Rows are points. Each copy is the shape, with its points in the same order, stretched, turned, moved and blurred by noise. Some copies are also mirrored. Which?

Shape (6 x 3)
[[ 46 -36 -26]
 [ 12  -6  13]
 [ -3  41 -17]
 [-28  29  17]
 [-28  33   4]
 [ 19 -53 -71]]
Copy 1 (6 x 3)
[[-54  10  -2]
 [ -7 -16  22]
 [ 42  10 -13]
 [ 41 -24   7]
 [ 43 -15   3]
 [-59  -6 -59]]
Copy 1 is: mirrored
Copy 2 (6 x 3)
[[ 33 -30 -31]
 [ -4  -3   8]
 [ -7  51 -11]
 [-39  36  15]
 [-35  40   3]
 [ 15 -30 -82]]
Copy 2 is: only turned
Copy 3 (6 x 3)
[[ 23 -52 -22]
 [-28 -19  -3]
 [-19  34 -41]
 [-48  37  -7]
 [-41  45 -15]
 [ 72 -34  -1]]
Copy 3 is: mirrored
Copy 4 (6 x 3)
[[ 61  -3   0]
 [ 10   5  17]
 [-10  48 -16]
 [-40  20   9]
 [-35  29  -5]
 [ 60 -23 -53]]
Copy 4 is: only turned

Shape (8 x 4)
[[  7 -17 -33  26]
 [ 14 -19   9  11]
 [  2 -27 -12 -18]
 [  3 -14  -5  22]
 [-23 -31   4  26]
 [-10  95  11  15]
 [  6 -22 -15 -45]
 [  7  13  13  12]]
Copy 1 (8 x 4)
[[-10   9  10  28]
 [  1 -13  28   0]
 [ -1  19  40  -7]
 [-12  -9  16   9]
 [-35 -11  33   6]
 [ -6 -18 -80 -47]
 [ 12  36  42 -24]
 [ -1 -17  -2 -14]]
Copy 1 is: mirrored
Copy 2 (8 x 4)
[[  4 -33 -22  34]
 [ 23  -2   0  27]
 [ 18   8 -34  14]
 [  3 -13  -4  32]
 [-12   5  -9  50]
 [-38 -24  48 -45]
 [ 27  17 -45  -6]
 [  4  -7  14   7]]
Copy 2 is: mirrored

Shape (10 x 6)
[[ 32   8  18  38   1   5]
 [-17   5 -21  17  -9 -45]
 [ 10 -12   4  31  19 -39]
 [ -4 -62 -24 -40   1 -45]
 [-37 -31  -3 -35  17 -40]
 [-12  18  35  38 -25  -8]
 [ 14 -22 -16 -57 -22 -29]
 [ 49  30  48  52  53  11]
 [-30 -30  29  45 -36 -48]
 [ 27   7   7  46  27  44]]
Copy 1 (10 x 6)
[[ 26  -8  52  45 -14  21]
 [  0  11  -6  51  13 -30]
 [ 18  -6  29  46  37 -12]
 [  5 -48 -44   8  25 -38]
 [-21 -31 -13 -12  38 -39]
 [-17   4  55  40 -23  -5]
 [ 25 -31 -33 -22 -17 -26]
 [ 35   8  95  29  37  39]
 [-29 -27  34  81 -19 -39]
 [ 10  -7  43  44  13  74]]
Copy 1 is: only turned
Copy 2 (10 x 6)
[[ 22  17   1  23 -26   0]
 [-17  39 -54  -2 -21  39]
 [ 18  12 -21   9  -9  47]
 [ -4 -27 -53 -71 -23  40]
 [-26  -2 -27 -59   7  45]
 [-22  27  17  25 -45  19]
 [  4  13 -26 -79 -33   2]
 [ 50  17  36  40  26  13]
 [-36   4 -12  10 -69  67]
 [ 13 -10  -6  43  10 -19]]
Copy 2 is: mirrored
Copy 3 (10 x 6)
[[ 22  12  19  35  -3   5]
 [-16  11 -26  17  15 -39]
 [  7  -6   5  28  21 -37]
 [ -9 -60 -29 -30  17 -26]
 [-26 -32 -17 -31  58 -22]
 [-35  33  29  32   5 -10]
 [ -5 -24 -17 -54  -9 -12]
 [ 63  27  57  49  29   7]
 [-64 -10  21  39   6 -47]
 [ 37  10   4  46   7  35]]
Copy 3 is: only turned
Copy 4 (10 x 6)
[[ 25  28  24  29   2  -6]
 [ -7 -13  -3   4 -35 -39]
 [  8  -9  17  24   1 -45]
 [ 18 -72  11 -51  -2 -31]
 [-31 -43  -1 -44   8 -29]
 [-21  24  32  32 -28  10]
 [ 27 -28  17 -76 -23 -16]
 [ 16  73  31  50  51 -28]
 [-34 -41  46  39 -43  -4]
 [ 33  42  -6  41  35  15]]
Copy 4 is: only turned

Shape (13 x 8)
[[ -1  32  25   6  -1 -24  -2  36]
 [ 24 -16  -6   8  61  34 -63  29]
 [  3  62   7   1  24 -46  48  -5]
 [ 12  42 -41  25 -17  27 -24  62]
 [-21  12  26 -52  -8  13  46  75]
 [ 26  28 -21  10  -9  57 -24  16]
 [-11 -24 -18 -54 -34   0 -10  35]
 [  0 -26  55   1   9 -25 -59  20]
 [-26 -14 -21 -39 -54  22 -32  10]
 [ -3  54  -9 -46  34  28 -11 -34]
 [  8 -55  -3 -63 -55  41  -9 -53]
 [-11 -19 -13  24  19  61 -29 -19]
 [-10  -8  17   9   0  22  32 -16]]
Copy 1 (13 x 8)
[[  3  29  54 -11   2 -38 -12  19]
 [ 29 -10   8 -17  67  21 -62  12]
 [  6  44  36 -15  25 -72  44   5]
 [  4  54 -11 -19  -9  14 -38  48]
 [-15  -3  76 -83  -8   6  25  44]
 [ 35  47  -2 -20  -1  29 -24   0]
 [-28 -40  27 -59 -27  -1 -19   4]
 [ 11 -32  79  -1  21 -25 -61   6]
 [-27 -16  30 -44 -44  22 -36 -22]
 [ 20  38  25 -58  36 -16   3 -58]
 [ 12 -56  41 -35 -43  33   0 -80]
 [ 11  17  16   3  42  54 -21 -30]
 [  8   4  54  -6  15  15  28 -14]]
Copy 1 is: only turned
Copy 2 (13 x 8)
[[-24 -27 -20 -17   0 -23 -11 -11]
 [ 24   3 -11  20  72  21 -45  38]
 [ -4   5 -37 -35   9 -50  20 -61]
 [ 23 -24 -82  11 -14  26 -29  15]
 [-17 -39 -22 -87   1  20  35   9]
 [ 29  -4 -43  21   3  53 -11  -4]
 [  5  10  -2 -32 -34  15  16  51]
 [-41 -17  47  13  18 -22 -33  34]
 [ -8  27  -7   4 -53  39  12  45]
 [  7  66 -26 -21  23  30  -3 -40]
 [ 22  49  51  15 -45  54  56  31]
 [  7  19 -18  50  40  45  15  25]
 [ -7  -6  -4   6  21  11  52 -14]]
Copy 2 is: mirrored
Copy 3 (13 x 8)
[[ 15  45  11 -15   6  -4 -30  34]
 [ -1 -13  -2  19  77 -35 -19  36]
 [ 51  57  -1 -17   2  22  -4 -23]
 [  5  53 -41  48   5 -50 -10  49]
 [-16  52 -13 -67  -7 -13  27  64]
 [-15  22  -6  47  24 -60  15  10]
 [-30  -4 -30 -36 -25 -43 -22  26]
 [ -9  -6  47 -19  23  -5 -61  49]
 [-58   6 -27  -2 -27 -55 -27   6]
 [-12  31  -4 -21  47 -50   8 -59]
 [-60 -55  14 -13 -42 -67  12 -42]
 [-48 -12   4  46  37 -19   8  -7]
 [-22  11  15   3  -2  13  23 -11]]
Copy 3 is: mirrored

Shape (15 x 9)
[[ -7  59   7 -16 -23  20 -29  35 -31]
 [ 15 -12 -63  -5   3 -39  30  23  63]
 [ 11 -16 -20 -51  -3 -13  10  21  54]
 [ 18 -17   9  -3  -4 -11  40  31  17]
 [ -1  10 -38  -2 -54  72  26  13  -1]
 [  4  55  -5 -44 -19  25  -9 -15 -38]
 [ -1  20 -35  16 -59  31 -16  14 -32]
 [ 42   9  21 -25   8   7 -54 -24 -35]
 [-18 -33  13  30  36  -7  16 -36  61]
 [-46 -56   9  12  -5 -10  34 -57  18]
 [-15 -58  13  59  38  -9  -6 -33  16]
 [ 31  -4  53  -5  20   0 -27 -55 -32]
 [-25  17 -42 -26 -21  84  13  17 -33]
 [-18 -28  49  28 -12  33 -18 -66  21]
 [  4  -5  36 -27  -7   8 -64  -5 -42]]
Copy 1 (15 x 9)
[[-17  57   4 -24  -9  32 -17   8 -45]
 [-34  14 -49  28  27 -34  60  18  43]
 [-39  -8 -22 -24  10   0  36  15  40]
 [-11 -11   3  -2  25  -1  58  11  -3]
 [-35  30 -40  25 -16  79  33 -13 -38]
 [-31  37 -14 -42 -12  35 -12 -42 -47]
 [-21  39 -29  31 -35  33   0  -9 -55]
 [ 21 -10   2 -35 -15   7 -43 -50 -23]
 [-24 -17  42  50  49  -8  17 -34  59]
 [-71 -52  45  45  12  -1  22 -47  17]
 [ -9 -44  39  76  42 -21  -9 -33  26]
 [ 21 -31  44 -22   4   3 -30 -75 -16]
 [-60  25 -48   9   6  84  -6 -11 -58]
 [-12 -20  70  37  -9  40 -18 -65  23]
 [ -6 -19  28 -30 -27  14 -54 -23 -30]]
Copy 1 is: only turned
Copy 2 (15 x 9)
[[-53  47  -4 -14  -7  24  -9  34 -35]
 [-10  -8  43   8 -76 -35  21 -33  18]
 [-10 -25  19 -17 -69  -7  -6  15   6]
 [ 13   1   9   3 -19   3  46   6   1]
 [-47  19 -21  30 -44  82  21 -11 -30]
 [-46  41 -14 -45 -10  37 -27  -6 -66]
 [-55  35 -22  31 -26  32  -7   9 -37]
 [ 20  13  -4 -16   3  16 -62  15 -60]
 [ 22 -15  16  -7  -1  14 -20 -31  67]
 [ -4 -16 -49 -21   9   6   5 -50  49]
 [ 15  -8 -11  35  32  -2 -24 -25  50]
 [ 42  16 -14 -26  24  24 -61 -18 -24]
 [-73  -9 -12   0 -18  84   8   6 -48]
 [ 21  26 -46  -9  16  54 -51 -15  33]
 [ -6  16 -40 -24  13  17 -49  45 -40]]
Copy 2 is: mirrored

Shape (17 x 11)
[[-33  39 -52  -8  26  45  24  -4  14  -1  -4]
 [  3  29  11  18 -10 -24 -43   0  -3   3   0]
 [-10   5  40  55  -7  -2   0  37 -16 -14  -4]
 [ 12   9  45  53  -9 -30  21 -14  -7 -29  -2]
 [  6  14  45  30 -34   5  -2  25  18  25  10]
 [-31  17 -21  30  31  42  -1 -32  15  34 -38]
 [ 42 -48  30   2  -8 -21  40 -13 -31 -11  42]
 [ -5 -31  -4 -24  -8 -37  58 -28   4 -43  52]
 [ 43 -17  25  13  20 -65  38  27 -19 -20  19]
 [-32 -22  21  23   6  -4 -20  33  12  14 -23]
 [ 32  -6   4  41  13 -17   6  11  25 -16  29]
 [-36  22 -23  28  22   9 -18 -19  -3  42  -7]
 [ -2  30 -24 -39  65  39  42 -40  17  15  20]
 [  0  18 -13 -33  57  47 -11 -44  31 -19 -23]
 [ 38 -37  -3  37 -16 -14  13   7 -10 -27  32]
 [-12  10  -1 -11  88  18  16 -54  50 -13  45]
 [ -5  18 -43 -30  53  21  40 -57  70  15 -19]]
Copy 1 (17 x 11)
[[-42  33 -39  23 -17  18  36   8  13  14 -49]
 [ 12  22  -2  -5 -12 -31 -31  -9  31   9  18]
 [  7  -4  30  22 -22 -10  -4  20 -12 -25  50]
 [ 18 -19  65  31 -20 -24   3 -27  18 -34  31]
 [ 21 -23  27  -1 -44  -8  10  14 -14  27  37]
 [ 28  44 -24  39  -8  35  40  12  27  17 -22]
 [ 12 -53  31  -5  35 -10  28 -63 -28  -4  20]
 [-42 -64  -7   0  15 -19  47 -80  24 -13   0]
 [ -6 -47  49  11  52 -62   7 -17  -6 -19   8]
 [ 29 -10 -23   8   4  -3  23  40  12  -7  37]
 [  2 -49  16  39  -1 -20 -17  -8  -5   7  -6]
 [  9  45 -40  32   7  -2  19   1  32  34  11]
 [-39   5  -3   7  32  37  48 -15  37  51 -64]
 [ -2  16  -9   2  14  52   7   5  57   7 -75]
 [  9 -45   0  22   3 -15  -5 -43 -36 -16  10]
 [-36 -43   0  44  40  55  14 -24  83  41 -40]
 [ -7 -16 -12  27  12  25  62  -4  69  37 -95]]
Copy 1 is: mirrored
Copy 2 (17 x 11)
[[ 20  17 -37  -1  30  47  -3  45 -10  35   7]
 [ 25  35  10  -6   1 -21 -58   8  -8 -13  -8]
 [ 32   3  24  24   1 -34   6  28  -1 -42 -22]
 [ 19  29   9  34   8 -45  14  -6  -3 -30  11]
 [ 25  26  21 -25 -14 -35  -5  22  26 -33   3]
 [-15  31 -41 -18  49   7  -5  27  -3   9 -30]
 [ 23 -36  14 -14 -39 -59  21 -33 -28   8  19]
 [ 21 -25  20  25 -24 -33  20  -7 -18  54  53]
 [ 46 -25  43   3   7 -56  21  -3 -43 -14  28]
 [  9 -13  41  -5  25 -27 -10  39   5  -2 -39]
 [ 34 -11   8   5  29 -40  -8   6  20 -19  36]
 [  1  27 -36 -15  29 -17 -29  39 -15   9 -20]
 [ -8   6 -39 -37  23  46   4  15 -39  26  44]
 [-25   5 -14 -13  38  65 -28 -12 -23  15  11]
 [ 49 -36  -3  13  -6 -57   4 -18  13  -4  13]
 [-45 -15 -22  -1  40  29 -16  19 -14   6  76]
 [-19  23 -25 -21  70  38  13   6  -6  55  44]]
Copy 2 is: mirrored
Copy 3 (17 x 11)
[[  4 -20  16  63  13  -6  43  24 -30  15 -64]
 [  9  17   8   6 -17  -1 -50   5 -32 -14  14]
 [-47  23   4  18   9 -38 -38  25  -2  13  39]
 [-41  13 -17  16  -9 -49 -21 -30 -18 -21  52]
 [-30  14  28  20 -34   0 -38  -5  11  20  23]
 [-20 -59  15  46  24  -5 -13 -14 -46  35 -50]
 [  3  -5 -38 -30 -23 -29  34 -23   2  21  64]
 [ 12 -26  -8 -13 -35 -45  79  -7   8 -33  29]
 [ 19  29 -37   2 -16 -77  -4 -10  13   3  71]
 [-16 -17  33   0   8 -26 -40  32  10  17  10]
 [ 16  -2 -11  46  -3 -21  -8   0  11   2  63]
 [  5 -34  28  31   1 -11 -18   5 -67  25 -24]
 [ 36 -24  10  38  26 -13  69 -42 -29  33 -51]
 [ 20 -37  -1  28  61  19  15 -29 -12  -1 -47]
 [ -3 -12 -34  10 -13  -8   9  16   4   2  68]
 [ 40 -40  34  48  51 -16  56 -53 -26 -11   9]
 [ 34 -72   6  61  11 -22  42 -47  -4   4 -71]]
Copy 3 is: mirrored
